Every row gives one point. To make a cloud, some directions were put in groups of two or more. Within a group, all points are equally far from the middle, so they leave a hole (a ring in 2 directions, a hollow ball in 3). The other directions are filled evenly. Then the cloud was stretched, turned, moved and blurred a little. How many holes are there, and how many directions does each take, smallest first?

Cloud (19 x 3):
[[ 34   9 -30]
 [ 22 -40 -19]
 [ 24  33  11]
 [-31 -33 -36]
 [ 34   9 -32]
 [ 23 -10  21]
 [-20  18 -30]
 [ 11  27 -30]
 [-29 -17 -54]
 [ 24   9  40]
 [ -7  19 -42]
 [ 26   1  26]
 [ -1 -31  16]
 [-19   5 -51]
 [ 28  26   9]
 [-43  -1  27]
 [-39 -10  -4]
 [  5 -23  28]
 [ 26  21 -24]]
Holes: 1 (2)

Cloud (31 x 4):
[[ 11  54  -1  12]
 [ 41  -5  32 -23]
 [ 19 -21 -14   7]
 [ -1 -35  19  -8]
 [-32 -12  35 -19]
 [ 31  17  55  -8]
 [-41  35  19   4]
 [ 39   6 -14 -14]
 [-28 -18  15  26]
 [ 34  38 -11   3]
 [ 28  41  30 -24]
 [-18  31  54   1]
 [ 17  37  12 -37]
 [ 39  15  -3 -27]
 [  5  24  11 -46]
 [  5  36 -28  -4]
 [-14 -28   6  23]
 [-24 -20  11 -26]
 [-29  47   7  -9]
 [ 33  26  19  34]
 [  9  39  50 -13]
 [ 27   6  32 -39]
 [ 39  22 -16  -5]
 [ -3  35  49 -23]
 [-21 -28   4  10]
 [-10  27 -24  23]
 [-28 -26  24   8]
 [ -1 -36  13   7]
 [  2  30  43  34]
 [ -1 -12  57 -13]
 [-16  28   5  41]]
Holes: 1 (4)

Cloud (29 x 4):
[[  7  37  46  15]
 [ -5  -8  41  -9]
 [ 34  -2  75  37]
 [  0  16   1 -49]
 [ -8 -21  22 -14]
 [-41 -18  12 -24]
 [  5   8  18 -15]
 [ -8   7 -20  19]
 [ -2 -56  21  -2]
 [ 19 -31   2 -25]
 [-27   9   3 -53]
 [ 21 -27 -15 -23]
 [-12 -40 -20   7]
 [ -8 -23  10  -8]
 [ 11 -65  12  -8]
 [-12   4 -36  43]
 [-13 -35   1  13]
 [ -9 -18  27 -30]
 [-12   7  47  13]
 [-50 -35   6 -14]
 [ 27  13  -4  18]
 [ 29 -21   0  52]
 [ 10  10  22 -37]
 [-47 -30 -12  -8]
 [-13  35 -38  -4]
 [  3 -23  30  19]
 [ 16 -38  13  52]
 [  3 -67 -20   4]
 [ 39 -10  -8  -6]]
Holes: 0

Cloud (50 x 6):
[[ 15 -10  39  16 -41  35]
 [ 35  40 -32   5  15  15]
 [ 22   7  19  -4  35   2]
 [-33  13 -32 -37 -20  16]
 [-23  -5 -23   2 -52  10]
 [ 13  -4  34 -31  31  23]
 [-21 -34  11 -29 -12 -42]
 [-30  14   9  58 -17 -46]
 [-21 -10   8   1  23  15]
 [ 31 -41  26  22   6  37]
 [ 15 -46  -5   2   7 -24]
 [-40 -28  27 -34  13 -19]
 [ 17  -9 -38  22  11  25]
 [ -6 -38 -16   7 -16   0]
 [ 14 -49  -1  41  -9  -7]
 [ 39 -12  17  26  -1 -19]
 [-24  15  22  38  10  39]
 [ 25  -7  30   2  60  67]
 [ 15  13 -15  40  -7 -42]
 [ 14  -8  26  41 -21 -27]
 [ -3  25  18   2 -28 -20]
 [ 23  17  21  26 -32  51]
 [ 25  13  26 -28  10 -11]
 [-33  37  20  40 -21  35]
 [  4 -11 -26 -21  17 -11]
 [ 16   4 -16 -23  -3  27]
 [ -1  -9   0   1  33   8]
 [ 25  30  -3  11  65  15]
 [ 30  34  27  47  41   3]
 [-35 -28  12   2  -5 -31]
 [  7  12  29  39   8  -4]
 [-29  17  18  10 -24  50]
 [ 33   7   9  28  12  29]
 [-28 -24  32 -25   3  41]
 [  8  29  33  19  -4  20]
 [ 28  32  35  37  57   1]
 [ 11  -5 -26   5  38   4]
 [  6  19 -39  12 -38  27]
 [-39  33   1  18  59  15]
 [-28  33  -8  32 -24   2]
 [ 30  -8  44 -30  -6  -2]
 [ 41 -21  43  34  -6 -10]
 [ 28  38   4   6 -32  12]
 [ -9 -14  42 -30  -8  59]
 [-32  29  21  25 -38  43]
 [-46 -38  38 -16   0  47]
 [-27  18  -1 -16  -5 -11]
 [ 20 -51  43  25  23   2]
 [  8 -23  11   5   5  10]
 [-20  23 -26  31  21  16]]
Holes: 0

Cloud (50 x 6):
[[-31  -2  14 -39 -54  18]
 [-18  -4  42  21   3  -3]
 [  7  19  20 -48  18 -31]
 [-19 -12  20  17 -48 -28]
 [-29 -56 -34 -23  -8  26]
 [ 40   0 -41  20  -7   4]
 [ 33 -47  20  17 -23  -4]
 [ -6 -55   8   2 -19 -41]
 [-66   8  12 -24  -1  13]
 [  2 -20  22   0 -30 -27]
 [ 35  18  21 -18  -7 -29]
 [ -7 -18 -34 -28  -6  11]
 [ 38 -34 -49 -34  28  24]
 [-16 -15   1   4 -29   5]
 [  1  -1 -36   1   5  -5]
 [ 53  -8 -39  24 -34 -23]
 [ 19   8  30  -4   6  27]
 [  6 -56 -36  37 -45 -22]
 [ -5 -23  14 -37  10 -35]
 [ 16   0  -4 -31  34 -19]
 [-40 -18  52 -14  -2  23]
 [ 32  30 -15 -46 -29 -26]
 [ 34   9  29 -22  11 -49]
 [ -9 -45   7  41 -39  24]
 [ 28 -11  -1  -7 -17  -8]
 [-20 -60 -11 -17   1  19]
 [ 38  23  36 -28 -11 -30]
 [ 26 -26  -1 -20  11 -27]
 [-18  15 -17  24  -2 -18]
 [ 26  32 -18  14 -63  -3]
 [ -4 -38 -15  16   7 -38]
 [-18 -32 -10  19 -11 -34]
 [  1 -38  30 -13  -7  20]
 [-18 -34 -15  30  -3  -2]
 [  5 -44  -1  18 -42   4]
 [ 34 -23 -68  13 -26 -29]
 [-56  19  16   4  -8   4]
 [ 40 -21  -1  29  38  -6]
 [ 43 -40 -46   8 -36 -21]
 [ 30 -30 -15  37 -25 -24]
 [-14 -29  33   0  15  25]
 [ -9  20   2  20  -6 -15]
 [ 36   0 -26  17 -34   8]
 [ -5 -43 -31 -12  23  13]
 [ 19   1 -14  19  16 -42]
 [-41   4   6   6 -43 -15]
 [-17   6 -21  34 -24  40]
 [ -8  17  -5 -38 -50 -15]
 [ 40 -23 -20   8  26  15]
 [-44 -20  43  -1  16  -4]]
Holes: 0

Cloud (87 x 8):
[[-27 -15 -26  59  10   3  38  30]
 [-20  13 -20  52  -9  -3 -11   8]
 [  6 -46 -26  56  45 -15 -23   3]
 [  3  -6 -60  21  -2  19 -40  47]
 [-25  44 -17  56  18 -40 -12  31]
 [  0   6 -15  33 -10 -29   0  65]
 [  8 -44 -34  13  41  16 -17   1]
 [ 30   0  23 -26   1  19   6 -45]
 [-47  12  -2  13 -19  25  -2  31]
 [ -4  38  -2  55  -3 -34 -21   6]
 [ 24  -2 -12  11   9  34  23 -27]
 [ 25  38  14   5   1   8 -27  11]
 [-31  -5 -27  23 -25  10  10  27]
 [-25 -31 -19  30  43  -3  17 -20]
 [-11   3 -27  20  33 -15 -19 -22]
 [-41   1  -4  -3   7  28 -39  17]
 [ 27   4  23  35  -8 -23  47   4]
 [-18  -5 -16  74  41 -22 -42  28]
 [-23  -9   2  25 -18 -39 -14   5]
 [ 16  -8 -12  10   8   6 -28 -33]
 [ 28   5  32  27  -9  -4  46   4]
 [ 53   7  -7  37   6  11 -43  38]
 [-10 -25  23  25  -8  19 -25 -31]
 [-13 -18   1  12  25 -16 -20 -15]
 [-57  22  -5  33   1 -22 -16  26]
 [-12 -19 -34  44  33  18 -20 -27]
 [ 34 -40 -11  29  23 -17 -21  17]
 [-22 -20   5  -2  27  23  -6  10]
 [  6  -9  16  20  37 -47 -28 -12]
 [-12 -31  28 -18  13 -33  21  36]
 [ 27 -18  -8  22  -4  11  13  18]
 [ 27   9  34  25  32  21  -5 -32]
 [ -2  29  13  47 -29  -7 -29  -1]
 [-10  20 -16  -8  21 -13 -29  14]
 [-42  -2 -53   7   7 -49 -20  39]
 [-44  10 -15  25  14 -30  -8  31]
 [ 17  11  30  47  13  22 -30 -35]
 [ -9 -23  -7  33 -22  28 -33 -26]
 [-38  29  -9  74  29 -30 -33  15]
 [ 36 -14   3  32  -9 -19  37  -5]
 [ 42  -6 -32  -7  16 -53   9   4]
 [-31 -11  -3  27  18  20  30  33]
 [-31  -2  -6  46  27 -21  47  13]
 [-32  -2   6  21   7 -46 -28   9]
 [ -4 -18 -27  62  36 -20  21  39]
 [-62  18   0  12 -13  -8   6  28]
 [  5 -22   7  51  13 -28  20 -14]
 [-29 -45   6   4  17 -65 -16 -10]
 [ -3 -19 -33  43  39   0 -12 -35]
 [ 10 -26 -18  26 -16  -8  -9  25]
 [ 19  16  28  11   9   1  -7  23]
 [  0 -11 -17   0  22 -42  47  16]
 [-14  -9 -19  -2  -9 -20  37  14]
 [ 59 -21 -15 -15  -1   3 -13  19]
 [ -2 -17  13   7 -11  -6  20  30]
 [ 44  10  -4  49   3 -27  36  34]
 [-39 -24  -1   7  -3 -16  20  51]
 [-44 -28  41  15  20  -9 -11  23]
 [ -3  42  -4  16  35 -33 -41 -16]
 [-37 -37   7  20  58 -30  25 -30]
 [ 10 -27  29  12  32 -44  14 -26]
 [-49 -12   8  21  20  51 -74  -8]
 [-54  30  18  41  33  30  -6 -12]
 [ 56   2   9  41  15  26  34  -1]
 [-24  30  34  10  19 -24  30 -38]
 [  2  -5 -23   6   9 -71   4  18]
 [ 27 -32  -3  19  23 -61   3 -31]
 [-71  16  14  -4  17 -14 -27 -22]
 [ -7  15  39   8  -1  -4  37 -26]
 [-17  47  17  18  19  13   9  21]
 [-21 -37  21  -2  13 -52  18 -24]
 [ 34   4  -2  75  32  20  -4 -20]
 [-12  38 -19  16  17   6 -29  34]
 [ 31 -16  26   1  18 -13   7  -6]
 [-14  22  -3  26  43  59  -7   3]
 [-32 -43 -15  57  15  28  27 -12]
 [-14   8  12  -4  22 -14 -64 -36]
 [  1  -9 -12   1 -18  21 -41 -33]
 [ -2  11  39  19 -19  22 -24 -24]
 [ -6  18  11  -5  10  26 -34   1]
 [ -7 -31   2 -13  39  36  -4 -31]
 [ 34  26 -13  72  18  20 -18 -37]
 [-12 -28  -2   4  29   5  -3 -57]
 [ 19 -16 -16  53  26  42  13   4]
 [-11 -37 -54 -30  18  -4   1  16]
 [ 29 -33  21   3  30  -2 -10 -41]
 [-26 -24  -5 -19   7  -4  -1  -8]]
Holes: 0

Cloud (88 x 8):
[[ -4  -9 -14   7 -42  32 -28 -21]
 [ 10 -37 -31  -2  63  31 -17  -8]
 [ -5  14  -8   2 -32  48   1 -11]
 [-25 -20 -25 -30  37 -33 -54  15]
 [ -2 -20  -1  -2  30 -24  28 -52]
 [-18  -8 -21  11 -17 -30 -50 -10]
 [-32  22  -2  15  24  30 -34  30]
 [  8 -14 -42  -6  24   9  41 -10]
 [ 11  15 -49   7 -30  22 -24 -34]
 [-18  58 -11  13  -3   6   0 -18]
 [ -4   2  27 -11 -10  32  47   0]
 [-22 -38  15 -11  51  24 -33 -15]
 [-19 -40 -10   4  47  -7  13 -16]
 [ -7  36 -16 -16  59 -41  18 -27]
 [-23 -14 -32   4 -14 -35 -43 -18]
 [-21  -8 -56 -32   5  28 -10  15]
 [ 21   6 -25  33   8  39  -3  -8]
 [ -3 -11 -10   5  51 -45  12 -41]
 [-45 -18 -19  23   5   7 -22 -15]
 [-32  -7 -21 -27  48  21  21  28]
 [-31 -41  27 -20 -10  35 -11 -24]
 [ -6  12  22  32  14 -30 -11  21]
 [-10  35  13  -9  -8 -24 -57   3]
 [ 16  12 -72 -10   6  23 -37  -5]
 [-45 -13  14 -21  33 -36  43  10]
 [-22 -38  10   7 -32  59 -28  13]
 [-18 -56 -11   2  20   0  41   0]
 [  2 -21 -17  10  58 -33   5 -26]
 [-22 -10 -15   7 -33  57  17  11]
 [ -2 -18  12 -23 -38  48 -25  12]
 [-30 -40  -5 -29  25  -1 -44 -24]
 [ 14   9  -9 -24  58  10  19  17]
 [  2 -33 -12  27 -16 -10  30   8]
 [ 26  -2   4 -36 -14  19 -33   9]
 [-28   2  16   5 -24 -30 -28  29]
 [ 11 -15  20 -17   5 -49 -20 -33]
 [ -9  21  45  15  34 -15  -6  18]
 [ 33  19 -17  -5 -33  14 -42 -18]
 [-20  45   9  15  -4   4  26   2]
 [ 27 -16   2 -29   1  29 -54  -4]
 [ -4  44  -4  -6  -8 -15 -59   8]
 [ -9  12  21  32  -4 -42  -1   2]
 [ 39  -4 -24 -28  33 -15  16   9]
 [  9 -50 -16  -5  22 -14  27   7]
 [-57  -2 -26 -10  30  -1  11   8]
 [  3  22  21 -12  38  35   5  22]
 [ -1  26 -27 -10 -53  17 -13 -15]
 [  2  -6 -29 -46  -3 -31  26  16]
 [  5  -6 -28 -49   4  19 -18 -23]
 [-19   3  18  39 -15  -4  16 -40]
 [ 21 -15  10 -23 -19  43 -43  37]
 [ 18  18  23 -25   7  -1 -28  48]
 [ -8 -48 -40 -15 -32   8 -13  11]
 [-33   8  50  22   0 -19  19   8]
 [ -5   3   1  32 -13 -52   2 -11]
 [ 20 -11   6  -4  14  56 -57  -7]
 [-13 -18 -12 -32  43 -26  -4  60]
 [-54  -3 -31 -46 -13 -38  -3  -8]
 [-43 -20 -12 -44  11 -40 -21  14]
 [-32  26   7  17 -13 -11 -42 -45]
 [-14 -19 -13  11 -42 -16 -34 -16]
 [-39 -12  11 -52  29  16 -43  33]
 [  3  13 -20   4   1 -13  17  52]
 [ 59  -4  -3  26  11  12 -35  30]
 [ -2  -1   6 -52  11 -22   1  32]
 [-19 -20 -34  -1  12  44  35  38]
 [ 24   5 -26  20 -23 -26 -54 -31]
 [ -1   6 -13 -12  75 -38  -3  24]
 [-35 -31  49 -23  -8  -9 -44  24]
 [-38  13 -19 -12 -22  19 -28  32]
 [ 47  20  -7  -6 -27  -6 -38 -25]
 [  2 -39 -41 -10 -22 -27  -6 -11]
 [-39  10 -45 -22  16 -25 -37  -8]
 [ 32  45 -10 -38   4 -13 -46 -15]
 [-16  34 -49 -16  48 -14   6 -24]
 [  7  47 -13 -10  -2   8 -62  12]
 [ 37  44 -13   8   9 -14 -26  38]
 [ -6  12  40  30  10 -24   5 -30]
 [-54  -5 -29 -23 -21 -33 -15   9]
 [-37   4  -1 -51  24  -1 -34   2]
 [-21 -20 -21  10 -23 -19 -45  -9]
 [ 17 -46 -23  13  49 -18 -15  26]
 [ 20 -10 -20   1 -18  13   1  61]
 [  9   0 -54 -49   8  -7 -22   2]
 [ 35 -21   8  32   6   3 -32  29]
 [ -6  -1 -55  -1 -11  35  -1 -10]
 [ -5 -61 -14 -16   1 -26   9  11]
 [-10 -20 -32  22  43 -13   1 -30]]
Holes: 3 (2, 2, 2)

Cloud (85 x 8):
[[  6 -10 -38 -27  -4   7  42  28]
 [ 46   3   9   0  19  55  20  58]
 [  8   1  13  29  48  26 -29 -14]
 [ 42  -6  15  -6  15 -19 -42   4]
 [ -5 -35 -24 -26  35  44   1 -37]
 [ 48 -47  -3 -14   5  30  31  33]
 [ 17  67   6 -19   7  16 -16 -16]
 [ 32 -22  -5   9  30 -38  44  -7]
 [ 35 -21  38  13   7  49 -37  25]
 [ 36  -9  45  17  -2  -4  -5   8]
 [ 61 -12  -6  -9 -10  50  20  43]
 [  7  30   0 -41  20   0 -52  24]
 [-15  28 -30 -21  35 -23  -7   6]
 [-16 -22  43 -10 -12  20  16   4]
 [-19 -36 -36  -6  -3  16  -8  37]
 [-18   7   2  -2  -5  69 -47  25]
 [  2 -25  27 -22  39   5 -21  54]
 [  5 -13 -18 -41  -6 -10   5  73]
 [ 10 -39 -40  -2  -3  35 -27 -17]
 [ 63  -2   3  -3  42  -4  30  14]
 [ -4  47  -2  41   5  -5  12  11]
 [-31  -3 -41 -21   8  -1 -29 -14]
 [-10   3  11  -8 -37 -23  14   3]
 [ -3 -42 -27   5  10  15 -14 -25]
 [ 27 -35  28 -24 -18 -29 -13  32]
 [ 37  32  37   0 -37  14 -10  46]
 [-35 -18 -23 -13 -22  19 -49  29]
 [ 38  48  -7 -31  11   0 -39 -14]
 [-13 -14  10   2  58 -12  36  12]
 [ 50 -27 -38 -47  -3  12 -16  21]
 [ 18   2  -6  28  -4 -14 -19 -18]
 [ -2  30 -33 -30  29  -7  30  23]
 [ 36 -19  37  -6   9  20 -31 -20]
 [ 41  17   7 -24 -40  24   1   3]
 [ 25  -5  -9 -60 -15   4  24  24]
 [-30   6 -20  14  28   0 -20  13]
 [-11 -28 -19 -11   9  53   7  52]
 [ 32  45 -26 -18  35 -18 -34 -20]
 [  3 -24 -27  -9  17 -31  34  19]
 [ -2 -20 -36 -16 -18  35 -26 -28]
 [  5  -8  38 -54 -11  10   9  19]
 [ 16   2   5  29 -28  11  -1  -9]
 [ 12  13 -18  16  20 -12 -20  53]
 [  2  -6 -33   1  54  48 -25  15]
 [ 44  -6 -39  13   7   8 -14  50]
 [ 34  36  -7 -18 -23 -32  31 -14]
 [ -4  12 -16  25  20  50   2  27]
 [ 11  -1  12  19  -7  -4  -7 -40]
 [ 49  14   7 -10 -15  61   1  39]
 [ 37 -12 -35 -16  20 -28  33  -1]
 [ -9  15  23 -58  15  27   1 -27]
 [-18  18  47  -1  16  14 -20  11]
 [-33  13  20   1  20 -10 -25   0]
 [ 12 -11 -11  26 -12  -3 -14 -17]
 [ 50  -8  26   7  18  30  45  -8]
 [ 39  21 -57  -7  18  22  -7 -30]
 [ 21  61  31 -16  14   2   0  -5]
 [ 17 -39  22 -43  12 -21 -12  15]
 [ 58 -15   2 -27  30  52 -29   0]
 [ 50 -14  22 -48  -5  22 -30  -7]
 [ 30 -22  16 -57  19 -13   1  -8]
 [ 36 -56 -11   1  19  31 -10   6]
 [-17  22  14 -46  -6  -6  -4 -36]
 [ 28  -2  19 -51 -30 -12  15  20]
 [ 23  17  54  19   5  35   7  29]
 [ -8   9 -50 -52  21 -12 -12 -28]
 [ 56  -2 -31 -21  16 -12  39   7]
 [-17  21  28 -19  17 -15 -28  15]
 [ 50  29  -6 -17  38  40  24  12]
 [-14  -3   5 -40   6 -32 -25  -6]
 [ 24  49  21  15  -7 -21  -2   0]
 [ -4   2  33 -28 -13  -5   3 -33]
 [ 34  11  -5 -29 -41  25 -16  -4]
 [  1 -46 -28 -35  28  27 -14  52]
 [ 30  31 -38  10  27  15  22  35]
 [ 17 -21 -19  25  17   8   9 -32]
 [ 48  47  11 -15 -18 -21  24  -1]
 [ 48  16  18 -18  16 -18 -24  -2]
 [-22  10 -13  17   4  10 -46  34]
 [ 49 -26  46  -2  -2   8  -5  23]
 [ 42   7 -12   1  22 -38  -6  -6]
 [ 10  11  -3 -19  41 -18  18  52]
 [ -5 -21  12  12  49  33  -2  35]
 [ 46  -3   1  -4  19  51  13  73]
 [ 37 -31  -6  31  10  -2 -23  44]]
Holes: 2 (2, 4)

Cloud (103 x 9):
[[-31  21  14  21  -7 -22   6 -24 -29]
 [-40   8 -25 -21 -38  48  36  28  41]
 [ -6 -19 -17  33 -26   4  -9  48 -15]
 [-33 -35  18  30  24  15  26 -12  25]
 [  0   5  11  11 -12  31 -23  -3 -12]
 [-31  -7  29   6  20  21  13 -20 -10]
 [-10   2  11   2  -5  17  27  -4  21]
 [-15 -17  26  46   9 -53 -16 -16   7]
 [-38  31  -2  14 -22  22  17 -31  21]
 [-18 -22  45  -9  16 -31  16 -49 -10]
 [ -6 -11  -7  17 -17  22  75   8  34]
 [-17  12 -21  33 -26  33   9  34  48]
 [ -9 -30  -2  21 -25 -18  17 -14 -25]
 [-59 -72  -7  -6  23  35  18   4  21]
 [  9 -24  48  28  29 -30 -23  10 -26]
 [ 12 -21   7 -34  37   8   5  13   2]
 [-42  26 -53   7  -6  49  49  22  32]
 [-12 -43  59  36  -2 -36  12  -7 -20]
 [-20 -39  41 -10  -3 -26  14  37  -6]
 [ -1  13  -6   7 -13  24  62   4  -4]
 [  4 -35  30 -30  13   5  42  37  20]
 [ 13 -14  48  55   1 -47 -27  12 -54]
 [-22 -49  22  27  -3  12 -25  29  -8]
 [ 23  20  43  10 -30 -46 -27  -9   2]
 [-36   6 -64  -1 -17  52  34  13  49]
 [ 29  10  76  -1 -14 -53  -5   4 -17]
 [ 33   2  45  41  -3   4  31 -30 -18]
 [  4 -16 -46   6 -43  59  19  21  -9]
 [-28   4 -45 -17  10   8  28 -18 -18]
 [ 13  12 -23  -8  -7  31  18   7  33]
 [ 49   4  10  10 -25  29  -1  51 -10]
 [ 12   8  10  26  13  45  36  13 -32]
 [-12 -57 -33  27  -7  28  12 -21   2]
 [ 59   8 -13  15  -4  35  51  18   2]
 [-20   5 -21 -10 -27  34  36  40  53]
 [-23 -33  56  33   0  -7 -32  25  -2]
 [  9   8 -10 -37 -27  10   7  -5   3]
 [ 22  20   6 -45  12 -36   1  -5 -28]
 [-15 -18  14  28  -1 -17  19  35 -22]
 [  5  25  48 -24  -7 -24  34 -15  -8]
 [ 56  13  22  30 -36   3  22 -20 -33]
 [-10  13  34   0   3 -49 -24  18 -37]
 [  1 -33  48  55 -58 -14 -24   0 -31]
 [  3   2 -43  33  -2  15  42  -9  15]
 [ 16 -16 -33  28 -52  55  11  20 -16]
 [-23 -27  17  33 -39   7 -22   4 -21]
 [  8  21 -17   5  26   3  -7  42  18]
 [-23 -84   7   6  17  15 -12   8  19]
 [  2 -15  -1   0 -34  -5   7 -15  36]
 [-31 -36 -14  -5  11   0  -3  27  15]
 [-22  24 -50  21 -24  15  52 -21  -7]
 [-16  11   6  76 -35 -25 -31 -14 -19]
 [ 18  62  42  20 -39 -14  -4  26 -30]
 [ 11 -21   5 -24  34  10  24   7  32]
 [-28 -11  38  12  -9 -19 -16   2  43]
 [-37 -21  20   4 -18 -32  21 -18 -19]
 [ 34  20  64  56 -42 -35   6  32 -52]
 [ 18 -31  -2  37  -4 -31   9 -17  -9]
 [-16 -30  17  20  34 -14   8 -22 -12]
 [ 20   0  13  -6  -7 -39   0   1 -13]
 [-27  -8   3   9  21  50  19  38 -19]
 [ 38 -26  -9  42  17 -11  -3  14  -8]
 [-16  11  -2 -19  17   9  27 -14  48]
 [-30  -2   1  30  -6  26  45  -8   5]
 [-19  43 -18 -37 -14   6  45  -4  16]
 [ 17  -6   9  39  -2  -1   5  25  16]
 [-26 -11   6  21   2  34  -3  52 -21]
 [ 10  -2 -10  -8   7  54 -13  42   3]
 [  8 -25 -32   9 -17   0  -5  56 -20]
 [  0  17  42  10 -36 -18 -13 -20  -2]
 [ 39  20  22  -7  -1 -30  -7 -14 -28]
 [  8   7 -29 -11   3 -20  19 -18 -12]
 [-35 -49  49   0 -10 -17  -2   1  33]
 [ 29  -6  17  31   0 -51   5 -13 -44]
 [ 28 -14  19  28 -10  17  11   7 -12]
 [-22   1  34  36  10  23   1 -19  11]
 [  4  26 -33  44 -14  11  -3  25 -26]
 [  8  18 -68 -13 -23  55  24  26  32]
 [-46 -25  -4  29 -17  -9   0  41 -36]
 [  3  20  -3  16 -22 -22 -10   2   7]
 [ 63  29   0  19 -44   2  15  32 -20]
 [ 51  25 -21 -29 -25  24  35  14  19]
 [ 20   3 -15  40 -24  33  42 -34  55]
 [-10  49 -22  36 -23 -15  20  17 -25]
 [ 26  49   0 -13 -45  -5  28 -11  15]
 [ -7  12 -19  18  23  20  57  15  22]
 [ 21 -13 -21   4  -5  34  12  45  13]
 [  0 -23 -27  16 -17 -32 -15   9 -19]
 [ -6   2  26  34  11  -1  35   5 -47]
 [-13  31   4  80   4  30   3  10  18]
 [-11  41  35  27 -14 -40  -1 -22 -17]
 [ -8  31  -5  27 -29   5  21 -10  -3]
 [-20  14 -34 -16 -39  36  56  11  46]
 [ 52  12  59  18 -18  -4   3  13 -37]
 [ 44  33 -37  31 -53 -12  16  26  12]
 [-19  17  -9  16 -20 -35  47  -2   5]
 [ -9  -8  -5  -2 -33 -14 -21   4 -15]
 [ -8  10   4  56 -24  46  17  43   4]
 [ 35  28  43  22 -11 -59 -11  -7 -16]
 [ 50 -16  38  -5  -5   3 -26   3 -16]
 [ 26  27  13   7 -21  24  -1  15  18]
 [ 31 -25  16 -11 -31 -22 -25 -11  21]
 [  8  50   0  -6 -35  19  20 -32   2]]
Holes: 0
